Rows are points. Each copy is the shape, with its points in the same order, turned, moved and blurred by noise. Some copies are also mirrored. Which?

Shape (8 x 3):
[[ 29.6  19.5  32.4]
 [ 24.7   0.5 -12.8]
 [-32.7 -12.6 -15.1]
 [ 10.1  -0.3  -5.3]
 [-22.4 -25.7  -4.3]
 [ -9.0   1.8 -25.0]
 [ 13.2   1.6  -1.9]
 [ -5.2   9.4  34.2]]
Copy 1 (8 x 3):
[[ 24.2   2.3  41.2]
 [-13.0  15.6  10.9]
 [  0.2 -17.9 -39.2]
 [ -2.5   0.6   1.4]
 [ -7.1 -24.9 -18.2]
 [ -7.9   7.0 -22.6]
 [ -3.5   4.4  11.7]
 [ 29.3 -18.8  12.7]]
Copy 1 is: mirrored
Copy 2 (8 x 3):
[[ 22.5  15.2  26.9]
 [ 13.8  -3.1 -17.6]
 [-45.0   5.0 -25.0]
 [ -0.4   3.0 -12.7]
 [-39.7 -12.2 -13.9]
 [-17.0  10.1 -33.9]
 [  2.8   2.1  -9.8]
 [-15.3  18.5  26.6]]
Copy 2 is: only turned

Shape (9 x 6):
[[-12.6  34.7  20.9 -11.9 -33.0 -16.7]
 [-23.3  -0.3  -2.1  29.0   9.8  17.6]
 [ 11.2 -32.7  15.2  -8.3 -11.2   1.4]
 [-12.4  -1.2 -15.6 -19.6  18.6  -0.5]
 [  0.6  15.9  -0.1  13.9  20.6   0.7]
 [ 14.1  37.2  13.3 -14.8 -50.5  12.1]
 [  0.0   0.7  -7.5 -10.6  21.7  -1.0]
 [ -7.6  -5.2 -28.7  27.0  35.4 -10.8]
 [-13.4   7.3 -14.5  -2.9 -16.3 -12.7]]
Copy 1 (9 x 6):
[[-20.2  41.1  17.2 -24.3   0.1 -15.1]
 [-34.4  -8.6 -13.0  26.4   7.4   5.3]
 [ 13.8 -15.8  20.1   4.7 -20.1  -0.5]
 [ -2.6 -17.5 -21.8 -13.2  10.8 -12.8]
 [ -6.7   6.6 -15.0  17.8  23.7  -6.8]
 [ -1.7  55.0   9.1 -23.1 -16.2  17.2]
 [  5.6 -12.3 -16.6  -0.8  15.4  -9.8]
 [ -9.7 -16.4 -36.6  33.5  15.1 -26.2]
 [-15.9  10.3 -14.2  -8.8 -13.4 -20.7]]
Copy 1 is: only turned
Copy 2 (9 x 6):
[[ -6.9  23.5  -5.0 -32.9 -33.0  -9.2]
 [-12.1   1.5  -2.0  30.2   3.3  12.7]
 [ 20.9 -15.2  11.8 -23.3  14.7  25.3]
 [ 10.4  17.3 -31.6  -3.1  21.9   9.9]
 [  8.1  16.2  -1.1  17.1   9.1 -11.8]
 [ 14.7  39.1  13.0 -28.2 -43.8  15.4]
 [ 14.6  15.0 -15.9   0.1  25.7  -1.6]
 [ 17.8 -10.8 -29.4  40.5  21.6 -11.1]
 [  8.2   5.7 -26.2  -7.0 -15.3   8.7]]
Copy 2 is: only turned
Copy 3 (9 x 6):
[[-39.8  39.1  -2.3  -1.6 -26.9  -9.9]
 [ 17.2   1.5  12.0   4.8 -22.7  31.1]
 [-16.6 -19.4  24.8 -34.5  -8.3  -2.7]
 [  4.9  -1.1 -24.6 -21.5   2.6  12.3]
 [ 10.4   9.4   2.8   9.6   3.0   8.4]
 [-69.5  17.7   7.4  11.7 -11.9   4.0]
 [  6.8  -1.4 -11.6 -13.4  10.4   5.9]
 [ 41.3 -14.6 -11.8   9.6  -7.5   5.7]
 [-13.9  -0.3 -16.0  -2.8 -28.0  -0.2]]
Copy 3 is: mirrored
